Each row of a before or after table is a point. One or more steps were done to the points. Then noise was added and the rows were shuffled. The steps act on how far a point lies along the listed directions, d1 being the first. Name the steps. A step turns or swaps two directions, mirrors them in a line or flattens them onto one, adds a multiple of one to another, or multiplies one. Angles are multiples of 10 degrees, from the lower direction toward the higher: turns from -170 to 170, lines from 10 to 170 but not 90. Use the fewest steps. Two steps may share a direction if one is a turn and the other turns, adds or multiplies; they go together, in the order done. Otherwise the lowest direction goes first.

Directions:
(1): [6.6 1.7 2.5]
(2): [ 0.6 -6.5  3.1]
(3): [-3.0  2.6  6.0]
Before:
[[ 3.4  1.3 -4.7]
 [-3.8 -5.6 -2.6]
 [ 1.0  9.8  1.4]
 [-0.4 -5.6 -2.4]
 [ 4.9  1.8 -4.9]
 [ 4.4  5.0 -7.1]
 [-0.7 -7.5 -5.7]
 [-8.2  0.9 -1.4]
 [-0.7  2.8 -1.6]
 [ 4.4  2.1 -0.1]
 [ 2.8  0.9  0.0]]
After:
[[ 7.4 -6.1 -3.0]
 [-4.1  2.3  3.0]
 [ 2.8 -7.5  6.2]
 [ 1.0 -3.3 -0.3]
 [ 2.8  0.7  2.0]
 [-5.6 -3.2 -5.0]
 [ 2.3 -3.3  6.0]
 [-6.9  1.4  0.5]
 [-7.7  1.9  5.1]
 [ 1.6 -2.1  5.2]
 [ 3.7 -1.4  3.2]]
Steps: turn d2 and d3 by 150 degrees

Directions:
(1): [-5.0  2.0  0.5  7.0  4.3  4.7  5.4  2.8 -0.6]
(2): [ 2.3  7.1 -8.9  3.3 -0.6 -3.3 -0.3 -0.2  0.3]
(3): [-7.9  0.9 -3.9 -5.4 -5.6  2.0  0.5  3.6 -1.1]
Before:
[[-7.8 -4.5  6.9 -5.8 -1.1  5.2  2.1  2.0 -0.1]
 [-3.3  1.6 -6.0  3.8  3.1  3.7  1.8  1.6 -2.2]
 [ 9.3 -2.9  3.6  4.6  3.3 -2.5 -5.6 -7.8  1.1]
 [ 4.2  0.7  1.9  3.4  3.9 -5.0  0.5 -2.6 -0.8]
 [-1.9 -3.6  4.7  2.7 -0.5  3.2  1.0  3.1 -1.3]
 [ 6.2 -0.1 -0.8  0.4  0.9 -1.3 -3.3 -3.7 -2.3]
 [-6.4  2.6 -0.7  6.8  3.9  4.2  4.6  1.9  0.8]
 [-6.5  6.3 -2.9  8.8  1.6  5.6  5.6  3.7 -2.1]]
After:
[[ 3.2 -3.9  3.2 -2.6  0.1  1.0 -3.2 -2.6 -2.8]
 [-9.4  2.8 -3.7 -4.5 -4.6  2.8  2.0  3.7 -0.2]
 [ 2.3  2.0 -5.0  7.5  6.6  1.9  1.2 -1.0 -1.9]
 [-3.1 -1.3  0.5  1.8 -2.1  3.1  1.0  4.3 -1.4]
 [ 1.4 -9.6 10.2 -2.8 -0.4  2.7 -5.0 -4.9 -0.4]
 [ 2.0  7.8 -2.4 14.9  6.5  3.1  4.9  0.1 -0.7]
 [-1.5  4.0 -1.3 10.7  6.8  2.3  3.9 -0.1  1.3]
 [ 1.4 -3.8  6.6  0.7  3.4 -2.4  1.0 -1.8 -1.4]]
Steps: add 0.5 times d1 to d2; turn d2 and d3 by -60 degrees

Directions:
(1): [ 0.0 -3.3  1.7 -9.5 -3.2  1.2 -2.4 -1.1  6.7  1.7  5.4 -5.5  3.0  2.1]
(2): [ 1.3  0.7  1.4  0.1 -2.9 -5.2 -5.0 -2.6 -1.1 12.1 -2.4  0.8 -2.5 -3.1]
(3): [ 9.9 -0.8  2.3  1.7 -2.6  1.6  6.2  7.1  4.7  2.9 -2.5  0.5  0.7  0.0]
Before, 11 rows:
[[ 10.7   1.1   3.8   4.2  -2.2  -1.1   5.0   5.9   2.5  10.8  -6.6   0.3
    1.0  -4.6]
 [  5.1  -6.0   3.9 -13.7  -4.0   4.8   1.2   4.9  12.7   1.3   5.4  -4.4
    4.8   3.0]
 [  2.8  -1.7   3.5   4.1  -1.6  -3.7  -2.9  -2.5  -2.2  10.6  -4.8   2.0
   -0.1  -3.4]
 [ -4.2   4.5  -2.3   6.0  -0.3  -5.1  -7.1  -2.6  -7.3   9.0  -4.5   1.1
   -6.4  -3.3]
 [ -9.8   0.4  -2.5   0.7   3.5  -0.9  -0.1  -5.4  -4.5  -7.0   6.5  -1.3
    0.8   2.5]
 [  9.2   2.7   3.4   0.2  -4.8  -3.6   0.1   5.0   2.7   6.9  -4.4   0.8
   -1.0  -3.4]
 [  4.7   4.6   0.9   7.3   3.9  -1.5   3.5   5.6  -0.9   0.6  -6.5   4.4
   -1.6  -3.9]
 [ -3.0  -1.1   1.0  -4.0  -0.4  -2.6  -4.1  -3.1  -0.9   1.5   1.0  -2.5
    0.4  -1.6]
 [  0.8   0.5  -1.9   1.7   0.5  -1.1   1.7   2.0   1.1  -3.7  -1.5  -0.9
   -0.1  -2.4]
 [  0.3   0.6  -1.7   3.6   2.3   3.1   0.6   2.0  -1.3  -7.9   2.5   0.7
   -0.4   1.2]
 [  2.2   0.5   1.2  -0.4  -0.1  -0.1   3.5   0.3   1.1   2.0  -0.3   0.0
    0.5  -1.7]]
After (11 x 14):
[[-10.5   1.0  -2.8   2.0   3.9  -1.1  -0.4  -6.5  -5.4  -7.4   5.8  -0.3
    0.3   2.0]
 [  1.6   5.0  -0.1   7.0   4.7  -2.0   2.3   3.3  -2.3  -0.4  -6.5   4.3
   -1.8  -4.4]
 [ -2.0   2.6  -2.7   7.7   4.3   2.9   0.4   1.1  -6.2  -9.2   0.4   3.7
   -2.3   0.0]
 [ 11.3  -0.3   4.1   2.1  -3.1  -1.3   5.2   5.8   4.2  11.2  -5.5  -0.7
    2.0  -3.8]
 [ 10.0   1.5   3.9  -2.2  -6.2  -2.9   0.4   6.2   5.5   7.4  -3.2  -0.6
    0.0  -2.7]
 [  5.0  -4.2   5.6  -2.6  -4.7  -2.5  -3.4  -2.1   4.1  12.7  -1.3  -2.5
    2.4  -1.8]
 [  2.4   0.7   1.0  -0.1   0.7   0.8   3.9  -0.1   0.8   1.7  -0.5   0.0
    0.7  -1.8]
 [ -0.9   1.8  -1.9   2.8   1.3  -1.4   1.4   1.1  -0.8  -4.6  -2.3   0.0
   -0.8  -2.9]
 [  8.1  -4.7   3.7  -7.4  -3.8   4.3   4.7   8.1  10.3   1.0   1.5  -1.6
    3.2   1.5]
 [ -0.9  -2.1   2.4  -6.4  -2.0  -1.7  -3.8  -1.8   2.0   3.0   2.2  -4.0
    1.4  -1.2]
 [ -3.2   0.6  -0.7  -3.9  -3.5  -3.8  -8.5  -2.9  -0.1  11.4   1.0  -4.5
   -4.0  -1.2]]
Steps: add 1 times d2 to d1; turn d1 and d3 by 20 degrees
